Each row of a before or after table is a point. The points were changed in one or more steps. Then noise was added and the rows were shuffled. The steps act on columns, c1 being the first. Write out the steps. A step turns or swaps two columns, mirrors them in a line or flattens them onto one, adds a multiple of one to another, or multiplies or shifts one. Angles are multiples of 10 degrees, from the lower column toward the higher: turns from -170 to 170, lines from 10 to 170 but not 90. Use the fewest steps. Two steps may share a column if one is a turn and the other turns, adds or multiplies; they go together, in the order done. Otherwise the lowest column goes first.

Before (8 x 3)
[[-30 -23  23]
 [-42  -1 -30]
 [ -1 -20 -65]
 [-16   0  40]
 [-26 -30   1]
 [-12  -9  37]
 [-14 -16  18]
 [-13  -5  43]]
After (8 x 3)
[[-13 -17  37]
 [-41 -30 -31]
 [ -3 -20 -65]
 [-13 -16  42]
 [-13 -26  19]
 [-29 -44  22]
 [-16 -11  40]
 [-26 -47   1]]
Steps: add 0.7 times c1 to c2

Before (12 x 9)
[[-24  41  11  26  57  -2  -1  11 -43]
 [ 52   2   7  13  12  51 -10  17  35]
 [-16  -5 -47   8 -17 -17  10 -28   0]
 [-10   4  26  36 -45 -35 -32   5  -6]
 [  0 -18  -8 -33  23   2 -11  -2  -8]
 [-12 -32  13  35  -5 -31  41  28 -18]
 [ -6  52  -9  -2   9  13 -30  36 -10]
 [ 45  27   9  47 -46  28   1   3  -2]
 [-17   2 -28 -36 -17  24  20 -14 -40]
 [ 42   5  23 -36 -21 -57  -9 -10  11]
 [ -6  -8 -16   5   3 -25  -4  12 -55]
 [ -7  28   1  -9  37 -29 -25   2  -1]]
After (12 x 9)
[[  -7  -75    0  -10   -4  -28    6   36   21]
 [ -16   18  -48    8  -26  -18   -6  -22   10]
 [   1   20   -8  -33   -5    3   20   23  -10]
 [ -25  -72   11   26   -1   -4  -20   58  -41]
 [  43  -16   23  -38   -4  -57    7  -22   51]
 [ -10   97   11   36   28  -32  -19   -1    4]
 [ -17   16  -26  -35  -12   23  -19  -19  -58]
 [  -5 -121  -11   -2   36   14    2   16  -19]
 [  -6   10  -15    6    9  -25    9    6  -38]
 [  51  -13    7   12   15   50    6   15   -1]
 [  48  -46    8   46   11   29  -15  -45  -22]
 [  -8  -39   25   36   12  -34   26  -44   19]]
Steps: turn c2 and c7 by -150 degrees; multiply c2 by 2; mirror c5 and c8 in the line at 50 degrees; add -0.7 times c6 to c9

Before (8 x 14)
[[ 12 -13  36 -19 -20  45 -12  29  62  11   8  14   8 -13]
 [ -9   4   9  10   5  35 -58  34 -22 -22 -39 -25   4 -19]
 [  0 -29  28  35 -14  14  -1 -16  12  28  20  52 -17   9]
 [-11  -2 -19 -29 -15 -20 -16 -15   7 -12  -1  -3 -21  15]
 [-31   7 -57  20  27 -28 -52 -20  59 -32 -40 -28  45 -27]
 [-34  27   2  -5  47  -8  26 -27 -19  24   8  22 -18  62]
 [-44 -39  30  13  -1 -24 -39  63 -20  17 -19   8  14  15]
 [ 27  40 -42 -36  15  42 -13  57  25 -45  26  -7 -21  33]]
After (8 x 14)
[[ -2 -11 -18 -28  17 -10 -17 -12   7 -11  -4  -5  -8  16]
 [-13  13  38 -18  15  40 -14  29  62  11 -17  13  37 -13]
 [-40 -44  33  13  18 -29 -38  61 -19  18  14   7  -7  14]
 [  7 -33 -58  19   7 -43 -53 -19  58 -32  47 -29  18 -26]
 [-27   2  27  33  -2  21   0 -16  12  28 -24  53 -35  10]
 [ 43  29 -40 -36 -37  48 -15  57  25 -46  -7  -7  21  30]
 [  6 -11  12  11  29  30 -57  35 -25 -22  35 -24   8 -17]
 [ 25 -34   0  -4 -51  -2  26 -24 -16  23  22  23 -19  65]]
Steps: swap c1 and c2; turn c6 and c13 by 20 degrees; add -0.7 times c4 to c13; turn c5 and c11 by 140 degrees; multiply c5 by 1.3

Before (13 x 24)
[[-51  27   0   9  43  17  17 -32 -23  37 -12  47  52  21   5  28 -36 -10
   19  42  22  42  17 -35]
 [ 26 -26  -8  -8  -2  17  54  -7  41 -33 -62 -12   4 -31 -39  31  40  13
   14  34 -11  19  19  22]
 [-40 -40 -30  48   5  14   3  -1  54 -11 -30  -8  33  30  15 -19  -7  22
    8 -15 -35 -25 -49  17]
 [-43 -17  28  12 -22  28  41   6 -19  -3 -22  -6  18  -5  -6 -21  42  -4
   25  30  -6  25  13   5]
 [ 18  28  32  50 -29  19  23   4 -14 -33 -32  41  -1  19   1 -49  13  40
  -52  12  30  43 -10  28]
 [  9  45 -19  52  21 -26  18  22  25  10 -27 -25 -13 -35  16 -13 -42 -22
   -1  43   4  -4   6  -5]
 [-53   1  33   6 -25 -53  13  46  13  22 -23  18   5 -32 -32  17   2  34
  -42 -26  20 -30  -4 -55]
 [ 30 -25 -24  30 -35  23  -8 -17 -15 -12   4  -1 -24  49  13 -18  -8 -23
   -3  56   0 -38  40 -22]
 [ 33   2  37 -14 -32 -47 -19 -38  15  20  14  31  42  30 -27 -28  20  43
  -53 -16   2  -6  -2   4]
 [ 34  17  32  39  22   6  34  26 -11  16   9  51 -14  -1 -35   2  33 -25
   17  44 -38  18 -40 -25]
 [  8  26  20 -16  31   7  35  19  54  24 -46  57  42  31  32 -10 -38  -7
  -27  38 -59 -47  -7  -8]
 [ 23 -33  33 -37 -15  -5  54  52  13  13  -4 -20   0  49  52 -49  19  34
   14  23 -15 -15  10 -18]
 [-17  15  12   0   7   5  -7  48 -19  32 -27 -13  47  42   1  25 -25  -6
   -2  24 -14 -11  40  15]]
After (13 x 24)
[[-37 -39 -35  47   6  41 -47 -33  38  -9  36  -7  33  29  15 -20  -9  22
    6 -17 -31  -8   1  18]
 [ 17  28  33  49 -30  10 -11   5 -23 -34 -12  37   1  23   2 -50  11  44
  -52  12  29 -52  22  27]
 [ 31   0  38 -14 -31 -38  -1 -77  36  22  -3  32  41  29 -26 -28  21  46
  -50 -15   3  16 -19   5]
 [ 24 -29  -7  -8  -2  35  17  -9  27 -33  25 -12   4 -31 -37  28  40  12
   13  34 -14 -61  56  23]
 [-42 -15  29   9 -21  18  12 -12 -32  -3  -3  -8  16  -6  -6 -22  41  -4
   26  30  -2 -35  42   7]
 [-51  25  -1  10  41   5  16 -84 -28  36 -32  48  51  23   1  26 -36 -10
   18  43  24 -37  16 -34]
 [-52   4  34   6 -28 -42  -1  43  38  23  38  19   3 -31 -31  19   4  33
  -41 -22  19   2  16 -55]
 [-17  12  11   0   6  -4  39   1 -21  33  28 -13  49  43  -1  25 -28  -5
   -3  22 -14  -9  -3  15]
 [ 36  20  28  39  23   2 -40  39 -13  19 -16  51 -14  -1 -35  -1  34 -24
   18  44 -36  -4  36 -23]
 [ 30 -26 -23  31 -37  14  40   8 -23 -11  28   2 -26  47  14 -19  -7 -24
   -1  56  -1  28  -8 -19]
 [  8  46 -16  50  21  -7   8  33  34  10  17 -27 -14 -38  17 -18 -42 -19
   -2  41   3 -20  18  -8]
 [ 26 -33  35 -36 -11   2  11  50  14  15  15 -21  -1  49  54 -51  20  31
   11  26 -15   4  52 -18]
 [  6  24  22 -17  33  34 -10 -22  45  24  65  58  42  31  29 -11 -38  -8
  -26  37 -56  -1  35  -8]]
Steps: turn c6 and c9 by -30 degrees; swap c7 and c23; add -1 times c13 to c8; turn c11 and c22 by 130 degrees
